Each wall is flat, endless, passes through zero and stands at right angles to its row. A trip goes straight from one point to another. Which walls does it cross, in order?
In the rows, zero is written as 128.

Walls:
(1): 115, 149
(2): 99, 104
(3): 139, 68
(4): 144, 144
(5): 159, 113
(6): 215, 130
(7): 153, 160
(8): 135, 103
Trips:
192, 183 to 100, 139 => 5, 6, 2, 4, 7
129, 162 to 160, 115 => 5, 1, 8, 3

Walls:
(1): 121, 119, 125, 109, 90, 67, 136, 125, 91, 135, 146, 128
(2): 100, 80, 103, 160, 186, 185, 106, 100, 114, 158, 119, 143
(3): 92, 74, 195, 121, 167, 120, 171, 168, 155, 103, 86, 127
(4): 102, 164, 184, 101, 144, 150, 83, 140, 128, 112, 100, 133
(5): 189, 170, 122, 156, 137, 95, 176, 142, 127, 140, 176, 151
(6): 186, 146, 110, 83, 117, 147, 139, 114, 133, 158, 130, 135
Trips:
137, 117, 109, 140, 96, 125, 127, 107, 151, 142, 148, 139 to 111, 127, 99, 175, 156, 134, 135, 118, 123, 100, 118, 217 => 2, 1, 6, 3
175, 146, 106, 98, 135, 163, 170, 66, 120, 119, 97, 125 to 143, 138, 126, 145, 116, 95, 135, 174, 109, 127, 189, 154 => 2, 1, 6
146, 135, 170, 142, 146, 82, 108, 132, 104, 150, 161, 117 to 125, 143, 65, 97, 173, 105, 108, 153, 131, 148, 195, 45 => 4, 6
118, 146, 90, 151, 103, 96, 116, 149, 107, 103, 122, 109 to 126, 131, 71, 130, 104, 194, 186, 91, 144, 167, 101, 92 => 5, 6, 2, 1

Walls:
(1): 85, 146, 101, 164, 199, 111, 169, 121, 172, 87, 137, 147, 195, 95, 85, 121, 178, 177, 102, 140, 130, 138, 154, 158, 111, 118, 171, 201, 109, 158, 154, 134, 124, 210, 124, 142, 98, 132, 109, 92, 116, 124, 96, 122, 142, 126, 129, 185
(2): 156, 93, 116, 167, 123, 88, 106, 192, 124, 106, 131, 112, 123, 125, 128, 98, 175, 139, 121, 119, 134, 183, 168, 123, 109, 206, 106, 116, 212, 85, 145, 145, 101, 148, 179, 137, 145, 163, 154, 159, 146, 130, 140, 193, 186, 89, 143, 113
(3): 183, 75, 104, 109, 144, 165, 130, 161, 123, 133, 67, 116, 115, 88, 127, 138, 108, 158, 152, 116, 152, 149, 128, 124, 111, 112, 121, 236, 102, 39, 162, 116, 105, 166, 193, 94, 94, 95, 157, 99, 164, 138, 198, 129, 127, 97, 194, 123
(4): 101, 150, 116, 108, 131, 144, 119, 113, 202, 130, 174, 145, 169, 111, 121, 135, 180, 84, 104, 55, 139, 135, 115, 175, 175, 87, 85, 145, 172, 115, 150, 126, 87, 118, 112, 169, 166, 180, 150, 132, 133, 180, 137, 185, 76, 92, 91, 116
(5): 121, 135, 123, 180, 152, 143, 80, 157, 171, 136, 158, 128, 119, 99, 157, 159, 110, 156, 117, 151, 120, 109, 130, 122, 136, 132, 119, 128, 70, 133, 87, 175, 123, 171, 94, 139, 138, 96, 116, 111, 164, 87, 98, 114, 126, 174, 92, 93
(6): 110, 81, 114, 87, 134, 136, 121, 138, 131, 92, 149, 152, 140, 145, 91, 127, 63, 119, 129, 107, 203, 150, 114, 115, 172, 129, 130, 151, 126, 108, 150, 104, 138, 155, 120, 82, 117, 100, 182, 138, 102, 89, 129, 106, 125, 80, 165, 130
(7): 160, 58, 109, 103, 138, 186, 161, 119, 103, 140, 126, 187, 131, 99, 106, 87, 174, 151, 153, 99, 216, 189, 143, 123, 150, 138, 83, 143, 123, 133, 111, 149, 112, 132, 117, 187, 153, 90, 110, 127, 135, 105, 93, 139, 133, 136, 166, 130
(8): 123, 106, 100, 107, 136, 143, 123, 212, 102, 172, 102, 134, 102, 148, 123, 155, 127, 127, 137, 149, 147, 102, 84, 104, 145, 134, 161, 120, 130, 100, 158, 101, 167, 135, 127, 134, 134, 124, 100, 115, 143, 144, 83, 102, 63, 88, 107, 101
Trips:
47, 107, 186, 106, 136, 123, 157, 161, 79, 39, 131, 156, 88, 142, 134, 120, 87, 164, 172, 76, 161, 162, 114, 96, 136, 99, 129, 115, 109, 109, 101, 157, 118, 101, 125, 119, 132, 158, 96, 151, 149, 158, 121, 115, 155, 132, 105, 123 to 135, 135, 97, 115, 150, 126, 114, 156, 96, 63, 170, 156, 181, 132, 161, 142, 115, 132, 181, 119, 135, 110, 139, 181, 151, 146, 158, 164, 108, 159, 127, 119, 153, 143, 78, 110, 136, 109, 63, 85, 144, 153, 64, 145, 89, 71, 174, 100 => 1, 5, 4
95, 42, 147, 82, 99, 110, 97, 113, 199, 186, 108, 148, 124, 117, 155, 143, 81, 140, 147, 36, 146, 158, 132, 142, 117, 105, 159, 159, 177, 158, 153, 128, 139, 74, 110, 168, 84, 115, 103, 153, 134, 177, 183, 167, 165, 98, 100, 170 to 98, 122, 174, 191, 139, 124, 95, 132, 132, 85, 66, 141, 163, 93, 182, 156, 138, 70, 162, 71, 134, 150, 165, 119, 177, 155, 138, 165, 132, 116, 92, 161, 161, 117, 117, 124, 97, 125, 110, 58, 59, 71, 151, 115, 151, 109, 96, 128 => 1, 5, 7, 4
102, 121, 126, 112, 155, 199, 131, 111, 119, 107, 147, 120, 195, 113, 116, 125, 97, 159, 89, 168, 132, 114, 117, 169, 129, 96, 141, 109, 116, 150, 129, 188, 121, 108, 162, 78, 145, 87, 137, 126, 138, 145, 128, 161, 113, 146, 161, 93 to 144, 125, 81, 90, 187, 136, 160, 134, 136, 88, 56, 132, 106, 165, 147, 140, 210, 148, 155, 133, 126, 112, 112, 186, 128, 114, 111, 156, 170, 131, 169, 154, 125, 122, 140, 142, 125, 99, 100, 102, 130, 161, 129, 145, 98, 81, 156, 54 => 8, 5, 6, 2
76, 60, 173, 104, 96, 101, 137, 63, 133, 161, 109, 79, 141, 89, 108, 142, 123, 102, 112, 131, 109, 161, 93, 168, 195, 141, 136, 128, 98, 139, 161, 123, 136, 139, 142, 142, 100, 138, 88, 121, 120, 98, 149, 141, 87, 98, 98, 132 to 162, 127, 149, 112, 173, 121, 103, 125, 156, 64, 127, 113, 194, 98, 129, 103, 132, 141, 191, 83, 124, 127, 128, 131, 118, 112, 166, 166, 112, 154, 101, 148, 113, 140, 161, 112, 135, 135, 73, 126, 163, 138, 129, 74, 95, 118, 158, 113 => 3, 8, 7, 5
144, 218, 172, 190, 160, 109, 167, 125, 167, 119, 103, 83, 161, 107, 133, 212, 174, 93, 166, 137, 98, 83, 148, 201, 135, 96, 198, 79, 87, 143, 172, 148, 178, 133, 100, 113, 87, 155, 127, 79, 114, 134, 170, 170, 136, 112, 179, 100 to 95, 177, 128, 144, 147, 110, 114, 148, 125, 93, 157, 136, 113, 121, 108, 128, 152, 128, 107, 145, 169, 106, 130, 122, 97, 192, 151, 139, 177, 172, 100, 156, 146, 164, 148, 165, 86, 132, 118, 168, 93, 147, 113, 156, 103, 179, 191, 127 => 4, 2, 7

Walls:
(1): 149, 107, 159, 90, 126, 116, 110, 82, 117, 147, 103, 120, 142, 109, 142, 94, 122, 134, 136, 162, 44, 149, 147, 212, 133, 129, 115, 130, 157, 111, 104, 107, 155, 115, 81, 162, 181, 163, 164, 139, 157, 173, 82, 122, 73, 151, 125, 94
(2): 99, 169, 89, 101, 95, 153, 132, 146, 161, 69, 81, 129, 110, 124, 146, 103, 94, 163, 142, 134, 152, 112, 150, 124, 117, 155, 175, 128, 148, 139, 82, 96, 110, 127, 162, 139, 114, 156, 168, 127, 182, 155, 191, 119, 119, 83, 127, 202
(3): 167, 114, 181, 162, 71, 157, 89, 140, 172, 157, 79, 167, 139, 123, 157, 169, 114, 142, 88, 106, 48, 139, 182, 70, 163, 150, 132, 141, 150, 120, 145, 126, 95, 123, 122, 113, 149, 130, 93, 132, 137, 82, 75, 97, 151, 93, 98, 116
(4): 88, 141, 131, 93, 153, 207, 132, 159, 139, 127, 90, 114, 117, 156, 128, 145, 150, 110, 172, 126, 135, 114, 178, 133, 189, 96, 91, 90, 151, 96, 160, 110, 231, 157, 137, 146, 107, 159, 96, 131, 145, 109, 115, 153, 122, 128, 91, 125
(5): 117, 114, 126, 144, 133, 187, 111, 84, 111, 171, 145, 119, 125, 120, 161, 142, 124, 150, 106, 128, 61, 85, 78, 151, 82, 160, 143, 150, 159, 161, 128, 89, 81, 137, 146, 96, 133, 85, 156, 186, 140, 137, 126, 149, 161, 91, 145, 161
(6): 173, 122, 123, 106, 133, 125, 164, 161, 94, 229, 111, 197, 126, 88, 132, 131, 191, 142, 155, 124, 164, 152, 106, 141, 136, 161, 140, 184, 92, 115, 166, 156, 200, 84, 128, 104, 82, 160, 111, 111, 124, 156, 137, 139, 73, 186, 101, 152
(7): 89, 98, 97, 150, 122, 127, 137, 115, 151, 97, 139, 153, 79, 78, 123, 131, 176, 182, 146, 134, 137, 70, 109, 143, 134, 70, 177, 89, 154, 111, 68, 128, 142, 119, 69, 116, 72, 129, 153, 139, 99, 125, 144, 133, 93, 157, 127, 164
(8): 100, 120, 139, 47, 115, 124, 125, 137, 153, 92, 120, 108, 106, 131, 120, 106, 188, 161, 110, 111, 144, 151, 164, 116, 134, 170, 57, 96, 101, 158, 58, 127, 127, 114, 192, 156, 126, 152, 176, 111, 81, 154, 162, 187, 162, 124, 127, 67
(9): 95, 97, 162, 123, 161, 106, 142, 152, 185, 167, 108, 161, 134, 108, 78, 101, 135, 127, 113, 133, 91, 82, 189, 93, 140, 108, 116, 121, 130, 127, 161, 91, 117, 61, 95, 138, 149, 140, 140, 72, 131, 120, 127, 120, 159, 116, 113, 220
(10): 112, 141, 160, 183, 176, 74, 123, 139, 132, 119, 123, 116, 93, 160, 152, 143, 146, 111, 89, 149, 116, 82, 120, 121, 137, 145, 132, 150, 159, 152, 129, 135, 110, 133, 140, 102, 173, 149, 104, 109, 157, 111, 117, 136, 151, 131, 112, 124
(11): 101, 157, 99, 117, 84, 153, 111, 148, 69, 115, 130, 158, 145, 204, 102, 87, 166, 100, 129, 103, 90, 134, 96, 149, 122, 148, 133, 162, 188, 121, 84, 181, 130, 120, 90, 121, 93, 171, 76, 95, 165, 104, 101, 182, 94, 134, 119, 141
Trips:
124, 146, 133, 123, 115, 98, 113, 113, 157, 122, 131, 137, 104, 81, 101, 136, 153, 147, 154, 160, 142, 100, 123, 97, 99, 144, 139, 87, 120, 181, 58, 142, 137, 102, 109, 156, 174, 109, 97, 124, 165, 147, 73, 222, 93, 103, 74, 121 to 168, 141, 103, 135, 94, 127, 162, 89, 136, 101, 149, 110, 156, 105, 99, 157, 132, 165, 112, 172, 118, 164, 167, 105, 116, 109, 143, 153, 112, 113, 112, 134, 156, 122, 141, 196, 154, 139, 91, 127, 104, 90, 126, 167, 124, 177, 120, 165 => 6, 10, 3, 2, 11
130, 113, 154, 188, 109, 91, 158, 165, 135, 169, 97, 108, 155, 169, 163, 67, 115, 116, 88, 197, 172, 123, 113, 132, 126, 150, 95, 98, 68, 135, 141, 128, 130, 132, 156, 55, 112, 151, 44, 144, 140, 193, 75, 93, 151, 181, 98, 149 to 168, 128, 174, 162, 148, 94, 132, 66, 189, 149, 137, 181, 77, 97, 91, 151, 192, 83, 113, 121, 100, 88, 140, 172, 146, 123, 166, 105, 86, 99, 145, 99, 143, 141, 86, 122, 114, 91, 154, 125, 142, 148, 155, 92, 131, 135, 249, 88 => 1, 7, 5, 3
165, 162, 166, 147, 125, 145, 150, 131, 127, 134, 155, 128, 164, 173, 147, 103, 145, 107, 176, 155, 120, 177, 113, 91, 186, 129, 129, 145, 116, 149, 138, 159, 49, 130, 81, 157, 95, 158, 59, 184, 113, 196, 121, 118, 142, 155, 119, 130 to 97, 121, 146, 188, 170, 156, 76, 136, 90, 75, 124, 131, 96, 152, 131, 79, 170, 163, 143, 115, 89, 109, 140, 88, 162, 196, 120, 145, 163, 111, 110, 157, 126, 78, 88, 117, 48, 112, 150, 124, 74, 111, 110, 133, 129, 106, 100, 51 => 10, 8, 7, 4, 6, 5

Walls:
(1): 204, 86, 156, 119, 117, 115, 105, 125, 126, 153, 141, 138, 122, 141, 150, 119, 104, 153, 98, 127, 139, 96, 161, 140, 159, 94, 141, 77, 119, 163, 128, 136, 122, 159, 140, 142, 119, 113, 127, 124, 151, 133, 100, 125, 124, 52, 136, 133
(2): 101, 143, 121, 110, 86, 166, 128, 114, 96, 93, 138, 169, 154, 124, 123, 71, 153, 75, 92, 172, 124, 140, 108, 166, 131, 89, 134, 94, 90, 113, 166, 142, 110, 77, 136, 142, 142, 160, 90, 113, 135, 133, 70, 117, 156, 58, 126, 119
(3): 92, 82, 166, 132, 125, 61, 125, 121, 149, 121, 102, 92, 138, 132, 167, 137, 131, 155, 87, 123, 186, 137, 159, 75, 106, 137, 108, 150, 170, 121, 151, 142, 131, 135, 144, 71, 179, 75, 84, 146, 118, 118, 118, 110, 158, 182, 138, 80
(4): 101, 126, 86, 90, 116, 64, 125, 160, 125, 133, 145, 170, 101, 79, 113, 194, 135, 171, 141, 110, 106, 154, 105, 150, 129, 108, 146, 139, 144, 148, 132, 154, 155, 128, 145, 121, 119, 84, 159, 170, 144, 144, 115, 94, 192, 133, 74, 111
(5): 153, 147, 129, 132, 116, 146, 174, 110, 172, 155, 111, 172, 174, 152, 119, 135, 119, 83, 51, 146, 184, 134, 176, 149, 184, 141, 157, 153, 148, 137, 166, 101, 125, 100, 132, 142, 112, 141, 139, 116, 139, 129, 122, 118, 107, 142, 154, 79
(6): 92, 87, 107, 120, 121, 108, 141, 116, 171, 103, 138, 108, 105, 163, 92, 140, 141, 115, 160, 125, 141, 148, 188, 46, 157, 147, 99, 117, 127, 152, 111, 168, 171, 128, 146, 157, 116, 83, 92, 107, 71, 111, 185, 116, 96, 176, 133, 137
Trips:
148, 142, 123, 106, 152, 71, 135, 96, 183, 95, 116, 169, 89, 127, 131, 120, 98, 153, 132, 123, 149, 107, 123, 179, 178, 139, 62, 123, 144, 150, 123, 137, 80, 174, 110, 107, 149, 86, 155, 112, 140, 163, 166, 144, 153, 124, 113, 131 to 84, 123, 148, 71, 107, 83, 172, 166, 159, 135, 151, 138, 190, 90, 99, 130, 64, 158, 107, 93, 146, 121, 130, 168, 129, 180, 67, 115, 105, 206, 187, 118, 100, 141, 140, 151, 107, 140, 106, 163, 159, 167, 92, 73, 129, 135, 118, 103 => 6, 2
104, 115, 166, 94, 94, 157, 87, 63, 139, 151, 110, 103, 147, 103, 133, 140, 178, 237, 133, 78, 127, 148, 107, 113, 142, 193, 49, 150, 157, 138, 157, 64, 175, 86, 137, 175, 152, 136, 144, 136, 99, 96, 116, 196, 113, 153, 129, 81 to 162, 75, 115, 125, 117, 133, 75, 135, 106, 131, 126, 138, 174, 169, 145, 138, 131, 194, 96, 174, 117, 218, 77, 128, 123, 104, 181, 119, 83, 133, 118, 157, 113, 125, 158, 175, 130, 121, 133, 124, 104, 134, 117, 90, 128, 106, 106, 159 => 4, 1, 2, 6, 3
86, 133, 150, 137, 140, 160, 115, 144, 172, 144, 154, 73, 117, 128, 151, 138, 157, 86, 172, 104, 142, 120, 110, 123, 139, 144, 196, 98, 161, 169, 132, 132, 137, 115, 129, 86, 175, 163, 67, 131, 96, 105, 179, 153, 99, 159, 128, 106 to 129, 174, 106, 116, 170, 140, 249, 123, 111, 119, 121, 65, 106, 106, 148, 120, 102, 111, 154, 144, 102, 165, 145, 59, 118, 192, 68, 198, 100, 126, 139, 121, 127, 92, 199, 148, 109, 118, 172, 191, 181, 126, 112, 160, 91, 141, 158, 158 => 5, 3
124, 151, 134, 124, 153, 204, 88, 171, 117, 125, 85, 147, 119, 103, 124, 167, 114, 112, 134, 163, 72, 155, 189, 77, 126, 161, 110, 137, 111, 164, 117, 100, 119, 119, 97, 55, 141, 139, 211, 149, 184, 129, 158, 129, 177, 161, 100, 128 to 176, 135, 69, 98, 150, 113, 128, 166, 157, 114, 128, 147, 114, 131, 145, 154, 111, 160, 116, 155, 105, 88, 152, 133, 147, 128, 80, 119, 122, 108, 112, 144, 156, 137, 123, 85, 89, 124, 188, 175, 83, 118, 195, 127, 117, 65, 90, 121 => 1, 6
99, 82, 126, 146, 81, 149, 133, 91, 85, 153, 79, 129, 184, 119, 140, 79, 152, 143, 104, 130, 128, 120, 125, 94, 132, 132, 155, 172, 153, 132, 156, 119, 165, 104, 151, 75, 131, 127, 142, 170, 79, 147, 125, 116, 168, 120, 110, 149 to 151, 163, 133, 113, 145, 153, 127, 139, 156, 191, 71, 147, 170, 178, 130, 135, 138, 91, 142, 83, 195, 165, 143, 126, 108, 156, 107, 123, 74, 104, 144, 175, 83, 93, 92, 142, 91, 155, 139, 131, 97, 147, 114, 107, 114, 138, 151, 167 => 4, 3, 6
100, 103, 56, 78, 144, 119, 102, 118, 159, 130, 94, 175, 151, 111, 98, 166, 117, 141, 108, 114, 154, 126, 92, 127, 157, 111, 76, 74, 195, 131, 108, 115, 100, 154, 155, 175, 165, 68, 105, 76, 129, 159, 124, 146, 126, 128, 225, 116 to 123, 207, 162, 118, 156, 93, 135, 135, 134, 97, 75, 101, 125, 140, 99, 114, 94, 108, 102, 127, 190, 92, 166, 97, 59, 101, 162, 171, 80, 161, 127, 151, 136, 90, 112, 122, 209, 102, 118, 114, 103, 127, 148, 126, 148, 168, 153, 97 => 1, 4
